Rows are points. Two turns around zero, p and q, are shown by what they do to some points. Write where each new point lands after one turn and then the other. Backwards means that the second turn is done in reverse. Each puzzle has new turns, and all numbers are rounded.
In the rows, zero is written as 128.

Turn p:
[200 120] => [195 100]
[117 143] => [122 146]
[108 136] => [111 141]
[107 115] => [104 122]
[108 127] => [109 133]
Turn q:
[ 93 106] => [157  99]
[120 102] => [155 126]
[162 160] => [ 89 154]
[160 117] => [131 162]
[105 156] => [106  99]
Where do these land?
p, then q backwards: [169  90] => [ 75 111]
p, then q: [107 118] => [137 106]
p, then q: [102 150] => [104 103]
p, then q: [134 155] => [101 136]

Turn p:
[117 105 117] => [122 101 132]
[ 92 131 148] => [102 134 160]
[207 125 133] => [200 139  97]
[134 142 123] => [127 139 116]
[ 90 138 119] => [ 88 127 134]
Turn q:
[106 188 141] => [ 95 129  72]
[155  74 139] => [157 151 177]
[101 112 118] => [108 111 148]
[126 151 112] => [128 111 106]
[152 116 129] => [152 138 136]
Where do these land?
p, then q: [123 108 103] => [129 117 158]
q, then p: [132 198 152] => [ 85 112  70]
q, then p: [113  96 130] => [131 141 161]
p, then q backwards: [144 109 127] => [142 128 107]

Turn p:
[106  98  98 131 136  75] => [ 96 127 144 166  92  94]
[108 104 170 102  92 140] => [142 114 160 106  96 172]
[ 80 177 102 140 144 163] => [ 76 164 118 121 174 154]
[151  94 115 119 167 128] => [127  82 130 142 142  97]
[149 127 141 157 123 134] => [161 136 124 142 139 130]
[159 119 104 102 104 121] => [132 106  91 123  97 122]
[142 178 166 146 130 135] => [161 169 128  97 156 128]
Turn q:
[124 167 165 176 136 131] => [ 69 113 127 167 123 128]
[ 71 104 129 128  74 106] => [154 122 155 126  60 163]
[136 116  85 149 105 117] => [159 132  89 140 106 130]
[151 113 107  67 119 117] => [182 154 144 109 158 130]
[122 113 168 145 156 135] => [ 98  88 142 119 135 118]
[107 136 110 100 134 135] => [132 159 138 105 120 121]
[168 112 156 136 143 174] => [104  98 108 108 177 145]
[145 163 103 124 157 109] => [127 159 119 149 144  88]
Where do these land?
p, then q: [133 167  84 118 127 109] => [144 171 129 137  90 109]
p, then q: [144 122  85 171 133 126] => [120 122  86 151 102  98]
q, then p: [121 119 128  89  94 125] => [159 119 114  95 148 140]
p, then q: [125 148 166 120  90  83] => [135 160 149 165 152 172]
p, then q: [109  84 138 157 162 133] => [ 98  70 132 135 127 118]
p, then q: [101 107 174 124 140 183] => [ 94  96 141  79 169 136]
p, then q: [162 149 120 116 150 136] => [158 138 130 121 135  93]

Turn p:
[113 118 122 155 127 127 128 140] => [123 119 126 148 103 133 133 121]
[148 135 141 123 165 158 159 132] => [113 139  98 132 165 150 156 133]
[124 155 111 110 108 125 125  98] => [129 137 151 114 145 132  89 120]
[ 98 142 142 112  96 117  97 123] => [114 109 163 111 120  95 107 123]
[144 103 133 128 142 119 116  70] => [174 108 102 128 154 118 103 116]
[108  94 144 100 106 140 153 156] => [105 142 113  93 104 108 156 101]
[136 148 118 140 127 105 154 151] => [125 166 142 152 120 134 137 136]
[126 122 123 128 153 138 105 149] => [117 110 113 128 118 133 134 158]
[153 136 119 157 128 124 115 131] => [151 121 143 147 125 148 135 143]
Turn q:
[143 144 109 135  93 121 117 118] => [145 140 117 137  97 105 112 123]
[141 143 116 127 108 102 126 153] => [145 142 134 133  98 114 148 142]
[104 141 135 100 138 159 128 127] => [107 152 127 110 137 160 119 116]
[155  97 149 127 168 124 107 114] => [136  99 149 101 171 110 120 136]
[101 149 118 135 129 104 134 124] => [ 97 139 129 149 114 118 135 137]
[122 126 152 142 145 129 143 151] => [129 125 141 143 150 143 155 127]
[ 85 120 151 126 120 168 112 127] => [110 128 148 131 131 171 106  92]
[134 130 134 111  91 124 143 129] => [137 133 112 119 102 125 144 104]
[135 151 124 132 130 135 147 115] => [126 146 104 138 138 121 128 126]
[154  74 125 125 177 129 129  97] => [127  75 118  96 175 116 113 150]
[134 133  95 147 110 112 122 153] => [148 129 130 150  95 124 130 156]
Where do these land?
p, then q backwards: [106 138 150 116 122 127 133 121] => [123 133 147 128 136 114 122 103]
p, then q: [107 126 117 120 138 113 170 128] => [108 155 123 152 115 113 105 135]
q, then p backwards: [129 138 121 168 140 115 120 108] => [110 147 143 139 149 100 119 115]
p, then q: [106 110 133 136 122 174 122 110] => [109  92 111 107 127 141 100 121]
q, then p: [147 137 130 129 120 124 133 161] => [135 151 139 129 143 142 151 126]
q, then p: [114 131 114 125 105 113 113 122] => [133 122 155 121 114 114 123 114]
p, then q backwards: [225 120 134 128 130 108 125 140] => [192 139 126 126 147 136 139 201]
q, then p: [106 115 133 118 133 113 110 143] => [113 121 129 117 130 106 146 109]
p, then q: [113 137 121 110 142 164 125 119] => [104 122 136 112 128 157 108 139]

Turn p:
[155 152 164 136  89  71 133 106 111 121  76] => [151 152  87 145  60 122 133 105 179 135 120]
[ 97 153 122 112 152 144 143  99 152 136 166] => [120 123 133 118 154 173 138 121 101 135 173]
[100  78 161 153 113 177 100 134  98 134 117] => [ 81 112 157 110 103 112 123 114  95 139  69]
[ 83 126  87 115  96 100 108 156 135 160 106] => [111 147 124 133 160 150  72 132 170 150 101]
[168  89 159 144 112 150 159 105 161  69  94] => [155  58 145 122  76  95 141  95 142  94 134]
[170 182 124 128 106 129 130 118 155 126 150] => [141 129 103 136 103 149 126 169 132  97 172]
[140 147 163 143 170 129 175 146 124  95 111] => [136 133 154 115 118 100 194 117 154 120 155]
[123 125  78 133 161 116  82 133 138 125 165] => [112 126  98 152 195 125 118 141 103 111 129]
[ 85 110 106 122 114 125 136 131  90 116 148] => [124 109 123 120 154 142 136 137 126 178  96]
[123 137 125  70 176 166 140 151 129 131 107] => [149 154 157  61 163 120 131 118 121 113 141]
[141 123 108 166 125 106 136 114  98 151 127] => [142 142 128 177 123 140 143 135 127 133  97]
[152 114 137 113 122 124  95 145 145 173 169] => [118 151 128 146 128 107  80 153  87 132 149]
Turn q:
[132 164 104 169 167 176  97 159  87 132 104] => [193 154 153 149 178 122 125 140  76 133 113]
[106 168  88  80 154  92 156 168 182 135 136] => [ 94 153 128 130 197 154 143 110 200 113 135]
[ 95 132 129  92 148  96  92 129  89 106 152] => [151  98 133  70 155 137 112 146 144 132 165]
[120 150 147 168 121 123 123 136 116 111  98] => [148 115 158 126 129 115 120 126 119 138  82]
[131  80 109 137 122 100 137  90 112  97 135] => [130 106 135 107  87  96 125 112 131  88 157]
[182  92 140 162  96 172 131 120 161 101 151] => [141 109 117 192  61 141 160 123 111 118 128]
[155  79 120 167 177 145  99 168 137 117 159] => [163  87 107 171 152 104 180 141 101 106 152]
[100 156 117 121 133 161  95 110 165 152 103] => [133 150  95 147 153 155  81 141 126 114  98]
[114 151 158  90 121 111 144  94 100 146 119] => [ 98 137 133  88 121 132  87 119 129 167 137]
[141 117 170 151 113 152 150 132 158 148  97] => [ 97 125 112 158 109 127 138 115 101 145  80]
[179 100 135 136 111  89 120 109 134 139 153] => [130 117 103 139  83  86 144 128 156 146 152]
[ 94 147 117  95  92 102 153 164  85 149 107] => [107 172 154  58 141 136 147 140 139 142 111]
[141 116 111  84 127 137 148 103 161 112 132] => [108 136 108 137 112 158 122  92 146 107 156]
[104 139 146 140 110 135 149 109 104 147 147] => [100 133 155 121 113 126 108 159 113 142 130]
Where do these land?
p, then q backwards: [161 120 124  99 163 145 139 125 106 134 165] => [133 114 116 145 149 154 108 151  75 138 126]
q, then p: [138  81 181 102 150 134 137 128 154 122  87] => [161 109 131 134 153 171 122  93 111 145  73]
q, then p backwards: [155 165 151 131 102  86  99 128 177 150 135] => [113 128 115 141  78  67 135 152 105 110 106]
q, then p: [100 170 124 121 121 143 157 128  86 119 164] => [ 86 153 142  93 103 108 134 140  98 145 154]
q, then p: [123 100  94 118 113 136 168 151  99 119 165] => [125 107 139 101 114 130 160 153 129 174 166]
q, then p: [174 111 140 121 128 142 168 116  90 131 113] => [141 146 110 141  95 170 137 136 111 172 123]
p, then q backwards: [139  91 168 137 140  88 109  87 146 114  96] => [185 102 130 132 147 117 144  91 153 110  90]
p, then q: [125 107 119  90 141 122 128 103 132 148  94] => [156 134 107 138 113 127  88 107 127 148 145]
p, then q: [127 155 118 162 103 139 117 108 172 112 136] => [135 104 137 138 112 155 146 150 111  77 127]
q, then p: [ 71 131  77 139 115 150  76 177 103  86 105] => [176 123 130  62 118  62 163 139 136  83 138]
p, then q backwards: [128 138 163 158 116 119  95 111 161 178 133] => [136 125 120 122 117 167 172  74 149 143 136]
p, then q: [ 94 166  78 159 145 134 143 174 111 121 144] => [ 92 112 138 156 197 146 152 110 106 121 109]

Turn p:
[128  96 135 149 111 142  92 117 113  90 135 115] => [160 135 152 176 120 129 136 133 116 157 140 136]
[145 100 128 149 123  93 123 107  86 112 138 127] => [171 173 145 144 140 119 115 123 137 136 112 137]
[148 186 123 107 111 129 131 126  99 164  58 121] => [ 68 137 160  82 169 128 127 161 168 138 138 142]
[115 145 110 131 181 127 133 146 182 121 131  99] => [ 76 128  86 150  92 140 144 111 121 103 116 126]
[130  80 140 181  98 127 127 144  82 132 125 120] => [178 175 150 137 153 145 147 139 111 151 141  98]
[122 138  98  87 151 142 152 153 151 111 136 143] => [105  89 107 119 112 162 106 125 115 111 100 137]
[108 147 106  96 118 123 131 132 164 136 169 117] => [112  86 118 126 121 103 140 118 101 102  95 131]
[115 113  85  96 153 142 122 113 183 149 147 153] => [115  84  92 106  78 116 128 108 121 148  91 124]
[116 154 103 127 130 125 143 125 186 116 126 156] => [100  90  74 137 128 116 112 132 133 129 113 117]
[135 117 181 134 127  99 103 158 115 126 114 121] => [128 153 169 146 131 127 113 111 136 109 162  95]
[166  91 168 147 107 139 141 113 107 123 149 116] => [194 143 147 135 121 130 146 149 145 112 148 125]
[139 131 148 156 137 138 110 135 104 128 161 141] => [152 153 130 128 114 115 114 140  99 121 157 133]
[ 97 166 139 103 119 137 156  95  92 156  75 136] => [103 119 134  76 185 134 135 113 160 146 151 163]
Turn q:
[152 132 132 144 136 132 137 123 109 135  75 118] => [120 157 137 142 100 120 117  91 149 147 135 122]
[103 145 136 112 105  76 104 189 135 137 144 138] => [110 102 108 117 185 120 154  93  96  96 114 112]
[133 128 139  94 133 154 155 135 124 113 157 130] => [141  89 123 120 101 132 123 142 123 124 102 148]
[102 138 140 135  99 158 152 104 150  93 155 102] => [147 132 170 128 113 154 152 170 116 117  93 138]
[101 127 144 145 129 134 146 132 156  94 151 151] => [131 113 156 107 141 120 138 163 147 104 102 122]
[155 137 117 109 139 144  89 115  54 113 147 141] => [ 88 125  77 132 126 169  92 131 138 160 117 162]
[125 119  81 133 137 137 124 184 139 132 142  83] => [149 146  98  98 129  99 136 129  75 153 105 104]
[ 94 114 138 137 144 154 150 127 127 144 142 148] => [122 106 158 126 127 102  99 156 121 125 129 132]
[ 99 110 142 139  98  31 134 109 143 123 133 114] => [153 148 133 178 198 114 173 119 137  87 130 140]
[149 140 108 134 104 106 129 104 149 143  44 133] => [134 167 156 127 119 129 160  70 155 144 180 128]
[111 111 132 112 127 147 105 112 146 115  64 139] => [144 121 171 119 138 149 124 102 155 170 150 110]
[ 97 129 139 134 132 130 125 108 134 149 141 133] => [128 124 151 138 143 131 110 147 115 112 144 130]
[139 145 125 132 173 125 146 127 141 138 154 125] => [147 135 108 113 111 113 100 141 127  93 129 127]
[217 127  99 134 100 137 150 110 115 147 144 145] => [102 137  77 133  64 120 166 141 144 135 163 157]
[143 117 150 125 163 155  75 141  95 144 127 121] => [106 116  98 143 124 150  75 124 124 156 128  91]
Where do these land?
p, then q backwards: [148 134 107 140 116 142 140 137 141  98 161  95] => [131 121 147 130 106 121 146 115 127 125 180 101]
p, then q backwards: [134 110 120 146 112 125 126 182 110 112 156 132] => [ 99 136 143 135 133 141 109 125 145 145 149  78]
p, then q: [110 151 149 132 166 107 118 122 144 116  71 143] => [145 142 152 109 161 150 116 173 100 107 155 122]
p, then q backwards: [166 125 103 131  91 137 146 147 142 162 129 104] => [124 120 136 159 110 147 129 144 166  92 165 129]
q, then p: [ 95 138 132  91 156 148 116 116  98 126  90 132] => [137 122 150 112  86  95 128 119 138 163 164 135]
q, then p: [128 140 153 167 124  93  87 140  82 112 159  98] => [ 68 158  95 145 144 155 139 129 110 165 142 153]
q, then p backwards: [123 167 170  94 162 130 119 113 128 130 111 166] => [131 130 166  68 150 119 150 144 130 109 113 153]
p, then q backwards: [151  97 100 172 128 155 143 144 133 155 176 107] => [153 131 104 140 110 143 137 138 169 118 169  70]
q, then p: [124 136 141 123 143 117 146  97  89 110 100 160] => [124 100  99 139 108  94 111 114 137 153 155 108]
p, then q: [102 128  86 103 108 122 165 114 174 164 139 133] => [183 131 139 136 136  96 130  97 138 176 145 154]
q, then p: [111 110 135 129  84 155 155 118 173 147 129 121] => [173 140 143 122 151 147 134 133 131  80 147 107]
p, then q: [152  81 129 121 129 113 130 139 124 123 157 100] => [116 145 141 143  88 144 157 109 153 130 110 120]
p, then q: [121 147 139 115 145 121  73  94 125 108  87 172] => [114 118 126 143 177 142 124 156 107  98 186 102]

Turn p:
[139 150 113 123 121 143 136 118 114 130 106 138 109  82] => [109 130 101 141 130 113 136 152 153 136 110 165 132 123]
[118 141 102 123 129 122 125 152 111 135 107 119 143 137] => [118 114 107 123 143 117 127 129 120 108 149 125 154 127]
[121 133 114 127 125 110 137 134 131 113 225 140 116 108] => [143 175 174 142 114 129 137  97 174 126 176 150 113 131]
[143 115 104 113 118 138 137 119 119 121 115 145 142 151] => [135 118  99 121 127 150 140 116 123 148 136 125 146 115]
[138 138 211 119 127 117 138 121 162 132 114 140 136 127] => [ 99 126 169  98 123 148 121 165 106 156 102 115  95 150]
[142 125 108 138 146 123 111 117 128 136 123 124 138 116] => [140 123 131 150 140 113 132 137 128 133 125 123 142 106]
[129 144 113 130 109 145 104 120 137  99 134 140 127 123] => [143 121 135 132 116 153 130 132 148 118 119 154 151 125]
[143 146 102 115 116 131 115 122 130 139 106  76  81 107] => [122 155  98 143 113  90 110 141 151 116  90 122 165 140]
[102 103 125 131 133  98 128 127 138 119 142 139 139 114] => [125 110 157 125 142 120 125 100 148 132 137 122 115 117]
[ 91 143 132 115 181 140 121 126 118 139 109 137 131 142] => [140 122 112 119 183 133 139 148 126 100 127 110 108 135]
[124 116 127 121 126 143 137 118 116 133 107  39 130 138] => [107 156 100 124 108 106 120 115 105  87  91  85 143 106]
[107 135 131 126 128 132 131 122 154 142 120 140 137 146] => [119 116 133 136 147 153 131 125 122 128 124 114 127 149]
[146 122 109 144 122 148 132 164 127 139 144 140 120 110] => [132 123 114 160 103 121 116 136 135 129 161 144 120 129]
[128  80 113 117 117 116 131 122 125  83 126 138 130 151] => [153 103 122  96 108 139 132  87 144 143 129 115 132 107]
[139 145 193 112 143 124 135 131 132 138 126 144 133 137] => [117 141 148  96 137 142 125 166 104 146 127 123  97 145]
[139 131 120 201 120 118 139 142 124 140 137 144 134 150] => [144 104 144 160 110 111 150 110  82 130 150 149 125 148]
[127 108 158 120 115 128 118 121 109 140 135 133 130 136] => [131 140 131 110 133 136 102 118 107 141 123 135 111 120]
Turn q:
[129 130 140 144 143 127 155 131 130 110 145 164 107 120] => [ 98 144 141 124 127 127 159 120 111 137 127 155 112 124]
[133 136 110 144 149 111 124 158 144 138 123 119 145 146] => [138 146 143 121 138 123 136 143 156 120 124 129 152 157]
[ 96 137 152 140 107 128 139 158 106 144 141 118 130 152] => [124 143 162 141 149 135 112 136 109 137 141  96 111 151]
[131 101 107 128 113 111 129 118 144 152 134 129 122 152] => [111 103 110 151 140 124 129 132 153 128 130 126 129 155]
[141 136 129  91 136 130  97 159 144  98 132 131 106 124] => [113 161 114 122  75 128 114 130 131 121 143 131 148 125]
[113 102 105 153 156 135 109 129 125 114  99  99 121 159] => [126 115 145 139 128 164 126 135 140  90  92 122 161 140]
[157 155 160 107  97 133 128 122 137 107 115 149 117 125] => [123 121 137 116  95 117 105 105 119 160 157 150 126 111]
[145 116 145  98 122 132 134 151 112 135 154  96 134  90] => [136 137 117 108 108 101 124 144 126 104 150  94  92 113]
[157 100 118 156 145 123 128 100  95 141 135 117 124 102] => [140  90 111 104 141 139 154 142 119  94 122 142 104 128]
[104 107 121 115 111 133 107 119 100 162 112 144 166 149] => [131 108 106 137 175 117  91 133 105 127 123 107 153 139]
[133 156 120 143  99 131 111 107  99 118 116 148 102 103] => [150 108 120 132 110 150 128 143  88 155 138 158 122 118]
[158 148 107 127 145 156 102 140 154 116 120 148 103 140] => [112 141 124 121 106 153 134 139 148 132 151 159 171 113]
[108 131 149 150 155 154 121 147 148 131 154 126 118 141] => [114 169 147 139 146 156 140 116 136 107 145 125 127 124]
[ 98 148 130 114 156 148 160 119 142 128 116 120 126 155] => [109 148 147 127 145 146 122 116 152 151  96 111 132 105]
[105 133 145 128 121  89 139 102 102 142 141  96 166 113] => [172 122 119 118 149 113 124 109 117 132 104  96  89 149]
[135 118 121 123 128 111 136 115 153 121  97 122 123  94] => [144 117 123 139 108 104 126 129 146 123 103 156 119 112]
[131 122 118 115  93 124 158 101 140 118 142 150 167 111] => [134 104 112 139 136  79 152 103 119 158 130 118 127 113]
Where do these land?
p, then q backwards: [101 123 116  95 117 120 117 127 154 109 114 121 120 114] => [140 116 122 112 150 130 133 118 143 138 111 103 133 165]
p, then q: [111 103 151 147 126 139 122 122 166 101 128 129 130 133] => [116  97 147 145 110 136 101 116 129 105 137 134 117 105]
p, then q: [ 95 132 120 149  98 123 109 131 154 121 126 121 132 149] => [124 101 137 128 135 136 118  84 113 109 124 121 148 121]
q, then p: [124 119 103 120 147 154 128 132 111 151 114 142 175 132] => [118 117 134 118 149 108 138 152 136 115 152  96 133  88]
q, then p: [141 137 143  91 106 119 129 102 110 135 147 140 123 117] => [141 154 109 145 146 111 106 101 147 137 129 133 145 129]
p, then q: [141 174 155 110 144 138 131 124 102 107 137 130 100 128] => [102 157 142 108 106 110 119 144 135 172 137 129 147 129]
p, then q: [135 120 108 146 145 107 127 123 107 128 117 155 124 139] => [112 112 111 103 143 112 145 135 139 120 122 138 113 143]
q, then p backwards: [153 148 126 114 122 142 168 121 103 116 155 131  85 131] => [151 114 164 114 126 129 177 134 138 112 121 149 158 120]
p, then q backwards: [146 150 143 102 111 128 143 110 123 148  97 141  99 120] => [120 144 100 105 147  94 137 128 119 144 125 162 114 140]
p, then q: [113 118 136 168 106 121 129 122 147 103 129  98 137  96] => [137 109 147 160 116 113 108  96  99 123 114 150 110 126]
q, then p: [150 125 102 151 169 141 116 158 123 166 149 150 150 122] => [124 129 132 109 133 139 167 151 154 113 186 102 121 128]
q, then p backwards: [ 89 102 145 145 126 133 116 136 130 125 141  96 113 126] => [102 125 132 147 142 161 126 127 154 143 152 105 133 134]
p, then q: [136 144 130 127 163 109 155 146 126 153 129 140 152 144] => [113 149 134 110 139 140 149 141 131 123 121  93  96 146]
p, then q: [159 123  98 123 162 130 117 119 126 167 126 114 163 144] => [172 136 138  96 144 130 162 156 128 104 126 110 112 132]
p, then q backwards: [126 103 145 133  77 117 115 146 139  90 111 112 118 125] => [161 121 144 102 129 113 123 118 121  89  86 112 119 146]
